Each row is a point. The points of each table are mixes of a few directions, plus a little noise. Count the directions of each table, and those that both share. Where both have some left over, give the other angles between the two spaces (their principal angles), to ten degrees, smallest first.

First (5 x 3)
[[ 0.52  0.08 -0.07]
 [-0.63 -0.10  0.09]
 [ 0.35  0.05 -0.05]
 [ 0.81  0.12 -0.12]
 [-1.05 -0.16  0.15]]
Second (4 x 3)
[[-0.48  0.43  0.05]
 [ 0.41 -1.04 -0.03]
 [ 0.37  0.20 -0.06]
 [-0.30  0.42  0.03]]
Directions: first 1, second 2, shared 1

First (6 x 6)
[[ 0.45  0.14  0.59  0.06 -0.69  0.29]
 [ 0.17 -0.04 -0.18 -0.29  0.24 -0.20]
 [-0.48  0.19 -0.38  0.07  0.32 -0.08]
 [-0.37 -1.50  0.10  0.73  0.43  0.04]
 [ 0.29  0.42  0.19 -0.19 -0.35  0.08]
 [-0.06  0.78 -0.33 -0.38  0.06 -0.13]]
Second (6 x 6)
[[ 0.39  0.10  0.18 -0.22 -0.21  0.00]
 [ 0.47  0.12  0.22 -0.26 -0.25  0.01]
 [-1.65 -0.44 -0.76  0.94  0.89  0.01]
 [ 0.43  0.12  0.20 -0.24 -0.23  0.00]
 [ 0.17  0.05  0.08 -0.09 -0.09  0.00]
 [ 0.20  0.05  0.09 -0.11 -0.11  0.00]]
Directions: first 3, second 1, shared 1

First (9 x 8)
[[ 0.01  0.05 -0.09  0.12 -0.07 -0.15 -0.25 -0.12]
 [-0.05 -0.30  0.37 -0.54  0.26  0.78  1.15  0.51]
 [ 0.01  0.06 -0.09  0.13 -0.06 -0.17 -0.29 -0.12]
 [ 0.06  0.40 -0.49  0.69 -0.33 -1.00 -1.48 -0.64]
 [-0.02 -0.12  0.15 -0.19  0.10  0.33  0.44  0.19]
 [ 0.03  0.21 -0.26  0.36 -0.17 -0.54 -0.79 -0.34]
 [ 0.00  0.01 -0.02  0.03 -0.03 -0.04 -0.06 -0.03]
 [ 0.01 -0.01  0.00 -0.02 -0.02  0.02  0.03  0.01]
 [-0.06 -0.33  0.43 -0.59  0.28  0.86  1.25  0.54]]
Second (9 x 8)
[[-0.06 -0.46 -0.27 -0.28  0.34  0.12 -0.34  0.05]
 [ 0.92  1.44  0.16 -0.61  0.01  0.72 -0.31 -0.25]
 [-0.22  0.01  0.36  0.50  0.14 -0.01 -0.11  0.45]
 [-0.02 -0.13  0.09  0.44 -0.21 -0.40  0.49 -0.08]
 [-0.54  0.03 -0.03 -0.39 -0.28  0.16 -0.27  0.07]
 [-0.38  0.31  0.06 -0.25 -0.21  0.06 -0.23  0.38]
 [-0.56 -0.25  0.29  0.24 -0.35  0.21  0.01 -0.36]
 [ 0.43 -0.46 -0.79 -0.74  0.39 -0.17 -0.11 -0.11]
 [ 0.45 -0.47  0.15  1.12  0.14 -0.70  0.88 -0.16]]
Directions: first 1, second 5, shared 0; angles 90

First (9 x 11)
[[ 0.05 -0.04  0.07  0.15 -0.03  0.08  0.09 -0.19  0.07 -0.32  0.12]
 [ 0.02  0.06  0.34  0.38  0.09  0.06  0.13 -0.31  0.11 -0.89  0.09]
 [-0.54  0.86  0.64  0.46  0.30  0.49  0.37  0.27  0.20  1.23 -0.20]
 [ 0.27 -0.19 -0.05  0.50 -0.35  0.63  0.54 -0.76  0.32 -0.29  0.65]
 [-0.15  0.02 -0.35 -0.68  0.09 -0.42 -0.44  0.73 -0.29  1.04 -0.44]
 [ 0.02 -0.03 -0.11 -0.07 -0.06  0.04  0.01  0.03  0.00  0.24  0.03]
 [-0.23  0.49  0.74  0.72  0.25  0.33  0.37 -0.29  0.25 -0.52  0.03]
 [ 0.16 -0.41 -0.54 -0.71 -0.06 -0.59 -0.53  0.40 -0.33  0.02 -0.24]
 [ 0.39 -0.75 -0.74 -0.74 -0.23 -0.62 -0.54  0.13 -0.33 -0.51 -0.03]]
Second (11 x 11)
[[-0.12  0.16  0.17  0.06  0.12 -0.04 -0.02  0.10 -0.01  0.00 -0.13]
 [ 0.05 -0.05 -0.11 -0.02 -0.10  0.11  0.07 -0.05  0.03  0.23  0.10]
 [-0.16  0.31 -0.06  0.11 -0.14  0.57  0.38  0.07  0.18  1.54  0.17]
 [ 0.31 -0.42 -0.45 -0.15 -0.33  0.09  0.04 -0.26  0.02 -0.04  0.33]
 [-0.68  1.01  0.76  0.36  0.47  0.29  0.22  0.53  0.11  1.29 -0.46]
 [ 0.42 -0.65 -0.38 -0.23 -0.20 -0.36 -0.26 -0.31 -0.13 -1.25  0.18]
 [ 0.08 -0.13 -0.07 -0.05 -0.02 -0.10 -0.07 -0.06 -0.04 -0.32  0.02]
 [ 0.39 -0.54 -0.59 -0.19 -0.43  0.14  0.07 -0.34  0.03  0.01  0.43]
 [-0.32  0.40  0.66  0.14  0.54 -0.49 -0.29  0.32 -0.14 -0.91 -0.56]
 [ 0.39 -0.51 -0.70 -0.18 -0.54  0.37  0.22 -0.36  0.10  0.56  0.56]
 [-0.36  0.44  0.76  0.15  0.63 -0.58 -0.35  0.36 -0.17 -1.12 -0.65]]
Directions: first 3, second 2, shared 2

First (9 x 14)
[[ 1.28  0.70  0.11 -0.36 -0.74 -0.41  0.90  0.91 -0.31  0.04 -1.17  0.87
  -0.21  0.29]
 [-0.49 -0.26 -0.23  0.28  0.53  0.42 -0.66 -0.33  0.25 -0.22  0.48 -0.38
   0.01 -0.19]
 [-0.52 -0.27 -0.32  0.35  0.65  0.54 -0.81 -0.36  0.31 -0.31  0.52 -0.43
  -0.01 -0.24]
 [-0.39 -0.20 -0.33  0.34  0.62  0.54 -0.78 -0.26  0.31 -0.34  0.41 -0.35
  -0.05 -0.23]
 [-0.17 -0.10  0.42 -0.29 -0.48 -0.55  0.61 -0.16 -0.27  0.47  0.07  0.00
   0.18  0.16]
 [-0.45 -0.26  0.44 -0.24 -0.37 -0.51  0.48 -0.35 -0.22  0.50  0.32 -0.17
   0.25  0.12]
 [-0.07 -0.03 -0.39  0.32  0.56  0.56 -0.70 -0.02  0.29 -0.42  0.13 -0.15
  -0.13 -0.19]
 [ 0.16  0.09  0.04 -0.07 -0.13 -0.09  0.15  0.11 -0.06  0.03 -0.15  0.11
  -0.02  0.05]
 [ 0.62  0.33  0.27 -0.34 -0.64 -0.50  0.80  0.43 -0.30  0.25 -0.61  0.48
  -0.02  0.24]]
Second (10 x 14)
[[-0.86 -0.25  0.35 -0.03 -0.47  0.44  0.21  0.38 -0.35  0.15  0.60  0.08
   0.18 -0.27]
 [-0.55 -0.15  0.23 -0.02 -0.30  0.29  0.14  0.25 -0.23  0.09  0.38  0.06
   0.12 -0.16]
 [-0.59 -0.17  0.23 -0.02 -0.32  0.31  0.15  0.26 -0.23  0.10  0.41  0.07
   0.13 -0.18]
 [-0.42 -0.12  0.17 -0.01 -0.23  0.23  0.10  0.18 -0.17  0.08  0.29  0.05
   0.09 -0.13]
 [ 2.34  0.67 -0.97  0.08  1.28 -1.22 -0.58 -1.03  0.96 -0.41 -1.61 -0.26
  -0.52  0.73]
 [-0.72 -0.20  0.30 -0.03 -0.39  0.37  0.19  0.32 -0.29  0.12  0.51  0.08
   0.15 -0.23]
 [-0.08 -0.02  0.03  0.00 -0.04  0.03  0.02  0.04 -0.03  0.02  0.05  0.01
   0.02 -0.02]
 [ 0.70  0.21 -0.29  0.04  0.37 -0.36 -0.17 -0.31  0.29 -0.12 -0.49 -0.09
  -0.15  0.22]
 [ 0.54  0.16 -0.23  0.02  0.29 -0.28 -0.14 -0.25  0.23 -0.10 -0.38 -0.06
  -0.12  0.17]
 [-0.38 -0.12  0.16 -0.01 -0.21  0.21  0.10  0.17 -0.15  0.07  0.26  0.05
   0.09 -0.12]]
Directions: first 2, second 1, shared 0; angles 60

First (11 x 20)
[[-0.31 -0.51  0.49  0.10 -0.25 -0.36 -0.42 -0.21 -0.15 -0.25  0.56  0.32
  -0.10 -0.29 -0.01 -0.20 -0.25  0.33  0.04 -0.50]
 [-0.15 -0.09  0.06  0.62 -0.48 -0.84  0.55  0.55 -0.99 -1.00 -0.32  0.20
  -0.12 -0.37  0.35  1.19  0.83 -0.06 -0.93 -0.19]
 [-0.11 -0.14  0.18 -0.02  0.05  0.06 -0.11 -0.07  0.10  0.03  0.12  0.08
  -0.05  0.06  0.02 -0.18 -0.24  0.12  0.08 -0.10]
 [ 0.27  0.25 -0.34 -0.56 -0.11  0.22  0.01 -0.86  0.72  0.57  0.55 -0.20
   0.13 -0.01 -0.36 -0.61  0.11 -0.41  0.46  0.19]
 [ 0.14  0.12 -0.09 -0.44  0.39  0.61 -0.44 -0.24  0.59  0.72  0.10 -0.16
   0.14  0.26 -0.28 -0.81 -0.57  0.10  0.69  0.18]
 [-0.34 -0.33  0.71  0.04  0.19  0.32  0.08 -0.18  0.60  0.03  0.12  0.18
  -0.29  0.54  0.41 -0.37 -0.64  0.07 -0.02 -0.22]
 [ 0.38  0.28 -0.45 -0.58 -0.40 -0.09  0.22 -1.11  0.61  0.43  0.84 -0.20
   0.15 -0.26 -0.48 -0.43  0.55 -0.64  0.34  0.14]
 [ 0.20  0.17 -0.19 -0.47 -0.07  0.24  0.03 -0.72  0.69  0.48  0.46 -0.15
   0.06  0.09 -0.25 -0.56  0.05 -0.36  0.39  0.15]
 [ 0.11  0.16 -0.39  0.38  0.02 -0.32 -0.08  0.93 -1.04 -0.35 -0.64 -0.05
   0.18 -0.41 -0.05  0.78  0.37  0.32 -0.30  0.10]
 [-0.28 -0.19  0.27  0.67  0.11 -0.25  0.09  1.11 -0.92 -0.66 -0.77  0.19
  -0.11 -0.04  0.45  0.85 -0.02  0.45 -0.63 -0.12]
 [ 0.08  0.28 -0.20  0.19  0.48  0.41  0.13  0.80 -0.23  0.06 -0.94 -0.19
   0.02  0.38  0.21  0.36 -0.15  0.14 -0.12  0.34]]
Second (11 x 20)
[[ 0.08  0.17 -0.20  0.22  0.17  0.03  0.11  0.62 -0.41 -0.14 -0.60 -0.08
   0.06  0.03  0.09  0.44  0.13  0.10 -0.20  0.19]
 [-0.13 -0.31  0.35 -0.39 -0.33 -0.12 -0.24 -1.08  0.68  0.22  1.09  0.17
  -0.07 -0.12 -0.22 -0.78 -0.18 -0.15  0.39 -0.36]
 [ 0.00 -0.18 -0.03 -0.09 -0.28 -0.32 -0.42 -0.28 -0.20  0.00  0.54  0.12
   0.12 -0.48 -0.33 -0.19  0.06  0.15  0.25 -0.25]
 [-0.19 -0.32  0.61 -0.50 -0.21  0.21  0.11 -1.43  1.31  0.36  1.10  0.14
  -0.28  0.38  0.04 -1.01 -0.36 -0.44  0.32 -0.28]
 [ 0.10  0.09 -0.32  0.21  0.00 -0.25 -0.24  0.60 -0.77 -0.19 -0.35 -0.03
   0.19 -0.39 -0.15  0.44  0.20  0.30 -0.08  0.04]
 [ 0.06  0.03 -0.20  0.12 -0.05 -0.22 -0.23  0.35 -0.52 -0.12 -0.11  0.02
   0.15 -0.33 -0.16  0.26  0.14  0.22  0.00  0.00]
 [ 0.19  0.53 -0.56  0.63  0.58  0.26  0.46  1.79 -1.06 -0.35 -1.85 -0.29
   0.11  0.29  0.39  1.26  0.27  0.22 -0.66  0.61]
 [-0.07 -0.01  0.26 -0.13  0.11  0.33  0.36 -0.37  0.68  0.15  0.07 -0.02
  -0.20  0.50  0.26 -0.27 -0.17 -0.28 -0.04  0.06]
 [ 0.12  0.18 -0.39  0.31  0.10 -0.18 -0.12  0.88 -0.88 -0.23 -0.65 -0.08
   0.19 -0.30 -0.06  0.63  0.24  0.30 -0.17  0.16]
 [-0.03 -0.11  0.06 -0.09 -0.13 -0.11 -0.17 -0.27  0.07  0.04  0.35  0.06
   0.02 -0.16 -0.14 -0.19 -0.01  0.02  0.14 -0.13]
 [-0.14 -0.11  0.45 -0.29  0.04  0.38  0.38 -0.81  1.07  0.24  0.41  0.02
  -0.28  0.60  0.26 -0.59 -0.30 -0.41  0.06 -0.03]]
Directions: first 4, second 2, shared 2
